Each row is a point. Two turns around zero, p and q, are shown by what they do to some points. Write where each new point lands after one turn and then the other. Backwards means that the second turn is done in reverse. Each puzzle has new turns, and all numbers are rounded.
(in the rows, 128 means zero)

Turn p:
[108 157] -> [ 96 143]
[131  49] -> [171  61]
[137 146] -> [127 148]
[136 161] -> [118 160]
Turn q:
[144 151] -> [156 130]
[116 170] -> [153 164]
[124  64] -> [76 91]
Where do these land?
p, then q: [143 124] -> [141 119]
p, then q: [151 141] -> [154 132]
p, then q: [ 52 144] -> [ 62 169]
q, then p backwards: [167 104] -> [110  86]

Turn p:
[135 132 173] -> [133 138 172]
[133 157 162] -> [151 152 158]
[ 89 169  82] -> [135 170  69]
[133 110 162] -> [116 122 164]
[150 105  96] -> [127  89 105]
[127  95  92] -> [105  98  98]
Turn q:
[129 149 115] -> [117 118 108]
[126  31 115] -> [162 101 216]
[138 156 122] -> [124 124  98]
[ 90 157 121] -> [ 81 134 118]
[138 120 153] -> [147 149 132]
[147 154 142] -> [138 141  97]
Where do these land?
p, then q: [114 113 161] -> [113 164 131]
q, then p backwards: [146 123 157] -> [128 162 131]
p, then q: [132 187  82] -> [147  71  84]
q, then p backwards: [121  88 111] -> [155 113 159]

Turn p:
[107 127 129] -> [123 127 148]
[175 161 190] -> [206 145 102]
[118 147 121] -> [123 148 137]
[172  90  87] -> [ 93 100  72]
[75 83 95] -> [ 72  93 167]
[122 160 146] -> [150 155 140]
Turn q:
[181 194 109] -> [154 177  61]
[120  99 107] -> [146  99 143]
[121  79 145] -> [130 116 179]
[ 90 141 151] -> [ 83 119 128]
Where do these land?
p, then q backwards: [ 81 149 128] -> [137  98 169]
q, then p: [175 162  97] -> [103 164  79]
q, then p: [ 87  80 129] -> [153  74 149]
q, then p: [169 121 159] -> [162 167 125]

Turn p:
[ 95 114 118 112] -> [136 151 110 101]
[ 98 131 180 109] -> [108 115 144  72]
[ 81 128 133 196] -> [ 55 161 106 133]
[159 153  89 123] -> [158 141 146 169]
[206 114 119 101] -> [181  75 133 165]
Turn q:
[166  98  93  87] -> [ 74 106 169 113]
[147  91 153 161] -> [105 129 107 178]
[ 84  83 150  98] -> [ 97 194 124 119]
[144 187  74 122] -> [159  71 145  82]
[110 176 180 147] -> [196 150 122 152]
[116 133 118 153] -> [136 119 101 124]
Where do these land?
q, then p: [ 94 216  87 135] -> [213  70 125 140]
q, then p: [118 155 131 175] -> [152 122 107 173]
q, then p: [184  99 166 132] -> [ 57 129 110 134]
p, then q backwards: [108 111  77 106] -> [ 80 145 158 144]
p, then q: [131  95 164 110] -> [ 82 140 144 114]
p, then q: [132  93 143 110] -> [ 91 121 142 116]
